Rows are points. To make a cloud, some directions were put in groups of two or more. Within a group, all points are equally far from the middle, so they leave a hole (a ring in 2 directions, a hollow ball in 3). The other directions are filled evenly. Then the cloud was stretched, turned, moved and blurred a little. Count the holes, and give their numbers of directions, smallest first.

Cloud (20 x 3)
[[ 51 -18 -10]
 [ 33  38 -11]
 [ 25 -37 -28]
 [ -3 -28  26]
 [ 45  -5 -31]
 [ 30  18 -40]
 [ 38   4 -38]
 [-36  21 -19]
 [ 27 -43 -10]
 [-44  -2 -14]
 [-17  -7  30]
 [  6 -31  25]
 [ 31  34 -26]
 [-13 -17  29]
 [ 47 -16 -25]
 [ 29  34  14]
 [ 24 -37  14]
 [-38 -24  -2]
 [ 12  11 -48]
 [ 55  -1  -4]]
Holes: 1 (3)

Cloud (20 x 3)
[[ 38  -6  24]
 [ 35 -12   5]
 [ 28  34  45]
 [-42 -33 -15]
 [ 23  38  -9]
 [-23  47  -7]
 [-13  58  19]
 [-29  36 -15]
 [ 16 -25 -18]
 [  3  35 -22]
 [ 20 -34  22]
 [  6  28 -24]
 [ 22  19 -19]
 [ 12 -33 -16]
 [-16 -48 -10]
 [  0 -35  36]
 [ 22  31 -15]
 [  7  48  45]
 [ -7  39  50]
 [  3 -29 -25]]
Holes: 1 (3)

Cloud (28 x 4)
[[-22  27  48 -12]
 [ 33 -18  19  23]
 [ 24  -4 -18 -46]
 [ 22 -34  -2  16]
 [-16  26  11  38]
 [ 16  -5 -37  -9]
 [  1 -48   0  -4]
 [ 25  48  15   3]
 [ 28  -3  34 -54]
 [  0  45  18  21]
 [  8 -40  -7 -29]
 [-14  35  24  27]
 [-36 -27  10 -40]
 [-30  17  35 -45]
 [-24  -9  41  26]
 [-36   1 -10  30]
 [ -5  -5  53 -48]
 [-34   1   6  36]
 [ 10   4 -34  22]
 [  6  54  19  -9]
 [ 15 -35 -14 -25]
 [ -4 -47  11  11]
 [ 34  26   4 -48]
 [-30 -34  10 -40]
 [ 25  50  14 -12]
 [ 45  17  30 -19]
 [-25   9  44 -46]
 [ -2  -3  61 -25]]
Holes: 2 (2, 2)
